Each point is reached from the start by the listed moves, each made once or not at all, plus a little noise. Is the number of moves made odd or even? Then give how often each move was made.

Moves:
(1): [ 28  -6  36 -49]
(2): [  7  63   1 -40]
Start: [-28  32 -24 -13]
Points:
[-29  30 -26 -16] => even (0, 0)
[ -2  25  12 -61] => odd (1, 0)
[-21  95 -23 -54] => odd (0, 1)

Moves:
(1): [ 48 -14  30  28 -16  12  22  11   9]
(2): [ -3  23 -27 -10   0  -8  -6  35 -11]
(3): [  2  20  -6 -17 -18   4  -7 -22 -13]
(4): [ -8   1  -8  31 -27   3  10  -9  20]
(5): [ 1  8 25 34 14 22  3  7 -7]
(6): [  4 -18 -21 -34 -26  48 -21  32  -6]
Start: [  7 -15  -9 -37  15  -4   0  29 -25]
Points:
[  9  12 -34 -66 -20  61 -33  81 -64] => even (0, 1, 1, 0, 1, 1)
[ 57 -27 -13 -30 -67  61   1  38 -18] => even (1, 0, 1, 1, 0, 1)
[ 44 -17  42  60 -21  37  31  37  -4] => odd (1, 0, 0, 1, 1, 0)
[  9  -4  16  -4  23  22   6  32 -25] => odd (0, 0, 0, 0, 1, 0)
[ 14   9 -67 -95 -27  45 -36  73 -57] => odd (0, 1, 1, 0, 0, 1)
[ 10  40 -15 -29   8  12  -4  46 -58] => odd (0, 1, 1, 0, 1, 0)

Moves:
(1): [-14  13 -14 -16  -8  -3  41   2   2   8  54 -14 -12 -39]
(2): [-34  27  22 -29  14 -53   6   7  20   6   3  -2 -18  11]
(3): [-13   5  22  11  51 -13  -2 -33  18 -12   4  16   1   3]
(4): [ 12  17  12  26   2 -14 -42   7   1  10   3   2  16 -26]
(5): [ 10  11   7  17  10   1 -32   4  -9 -19 -19 -12   8  -4]
(6): [ 10   5  -6 -18 -20  15  20 -19  18   2  31  17 -16 -17]
(7): [-17   5  21  12   4   9  -1  12   1   0  11  -1  -9 -17]
(8): [  5  -5  -8 -12  -8   5   6  12 -19   2  -3  20   2  10]
(9): [  9 -22 -17 -10  -8  41   8  13   2 -18   9   0  21   7]
(10): [ 22  11  23   1   0   1  12  13  11  17  24  -6  -7 -30]
(11): [  3 -21   2  13  -1 -34 -18   3  -1  -5 -15   0 -14  17]
Start: [ -4  11   1 -33  12  -3  17 -20  27  16   5 -27  -5 -16]
Points:
[ 37   6  39  -5 -12   9  -5  13  65  19  66 -18 -13 -81] => even (0, 0, 0, 1, 0, 1, 1, 0, 1, 1, 1)
[ -7  18  -5 -29  45  15  30 -22  31  12  69   1  24 -59] => odd (1, 0, 1, 1, 0, 0, 0, 1, 1, 0, 0)
[ 34 -23   5 -31   6   3  20   6  38   8  22 -27  -6 -24] => odd (0, 0, 0, 0, 0, 0, 0, 0, 1, 1, 1)
[  5  85  70 -40  16 -43 -16  19  53  30  50  -9 -26 -95] => odd (0, 1, 0, 1, 1, 1, 1, 1, 0, 1, 0)
[ 39  18   7 -15  -5  -7  -9  37  14  10  57 -37  15 -80] => odd (1, 0, 0, 1, 1, 0, 0, 1, 1, 1, 1)
[  5 -29   1 -27  48  -7  15 -23  25 -17   7  11   5  22] => even (0, 0, 1, 0, 0, 0, 0, 1, 1, 0, 1)

Moves:
(1): [ 12 -12 -11 -13  12  -2 -12  -9  -1  -2 -12   0   4   9  -4  -8   8   3
   3]
(2): [ -2  17 -12   9 -27  18  -5  -5  -7  26  -5  -4  24   8 -10 -18   3   7
   9]
(3): [ 42  -2  16 -13  -6 -26  -5  -3  -3  -4  -9  -1  12  -9  -2   2  11  12
   5]
(4): [-31 -11   5  25  -6  10   8  -4   6 -25   5   1  15 -11  -2  11  17   0
 -45]
(5): [ 15  -4  -4   9  23  19  -5   5   8  14   3 -14  17   8  -4  -2  -1  16
  15]
(6): [ -5 -20  29   0   4   7  29   3 -11   3 -24   3  -2  -7   6  35  -6  -6
   5]
(7): [  7  -7  -1   8 -10 -19  -4 -10 -13  16   2  -1   2  -4   9 -17 -17  -3
  29]
(8): [ 30 -14 -13  -4 -15 -10 -38  14  -2   6 -29  18  -9   1  23   3  -5  18
  33]
(9): [ 11  -3  -8 -10   1 -20  19  -6 -12 -23   1 -27  -1  11  10 -15   3  22
  20]
(10): [  5 -25  23 -15 -16   2   9  -6  21  -1  24  30 -15  35   4  15   1  14
 -32]
(11): [  0  10  -2   2   8   5 -11  -6 -33  12  20 -21  -7   1   1   0  11 -22
  -4]
(12): [ 13  17   8  23  -4  -2  10   8   6   3  -3  -3  -9  16   7 -20  -9 -10
   3]
(13): [15 -5  8 -2  1 15 -2 -6  6 -3 -7 25  5 -1  9  1 15  3 13]
(14): [ -7  10   2  -8  10 -20 -17 -13  14  -7  -5  20   7  12  14  23  -5  -2
   2]
(15): [  9  10 -19   5   3  -6   9 -21  -7  12  -9  12  -1 -13  15  13 -14  -9
  -3]
(16): [  6 -16  15   2   2  -2  11   2   9 -28  -6  35   3   7 -11  11 -13  21
   7]
(17): [-25  19  27   3  23 -12  20  -4  -7  -8   2  12  -7  -6  -4  -4  19  25
 -19]
(18): [ 16 -10  15  -8   1  12 -12 -17  -1   0  -7 -10 -10   4   4   4  -4   9
   8]
Start: [ -5  17 -18 -18 -24   5  -7   1  -6   9  11  -9 -30 -13  -2  44  -9  -6
   8]
Points:
[  0 -20  71  29 -11  12  31 -27  24 -21  29  43 -34  35   2  40 -17  67
 -28] => even (0, 0, 0, 1, 1, 0, 1, 0, 0, 1, 0, 1, 0, 0, 0, 1, 1, 1)
[-33  33 -11  14 -51 -28 -43 -20 -16  17 -20  39  -1 -15  28  43   2  42
  18] => even (0, 1, 0, 1, 0, 0, 1, 1, 0, 0, 0, 0, 0, 1, 0, 0, 1, 0)
[ 39  -9  15  48 -36  65  -8  10 -23  19 -36  31   5  10  16  65   3  21
  43] => odd (0, 1, 0, 1, 1, 1, 0, 1, 0, 0, 1, 1, 1, 0, 0, 1, 0, 0)
[ 25  19  -2  -8 -43 -12   2 -58 -41  69   1  24 -29  43  40  66 -37 -35
  17] => odd (1, 1, 0, 0, 0, 1, 1, 0, 0, 1, 1, 1, 0, 1, 1, 0, 0, 0)
[ 15   7  31  -9  27   0  40 -24 -71  22   8 -33 -23 -11  25  38  14  28
  66] => odd (0, 0, 0, 0, 1, 1, 1, 0, 1, 0, 1, 0, 1, 0, 0, 0, 1, 0)
[ 14   6  77 -19 -14 -10  28 -58 -47 -47 -25  23   9  -2  12  95  40  63
   7] => odd (0, 1, 1, 1, 0, 1, 0, 0, 1, 0, 1, 0, 1, 1, 0, 1, 1, 1)
[ 43 -29  77 -11 -16  31   4 -62 -46  36   3  11   7  15   7  62  49  52
  -5] => even (1, 1, 1, 1, 1, 1, 1, 0, 0, 1, 1, 0, 1, 0, 0, 0, 1, 1)
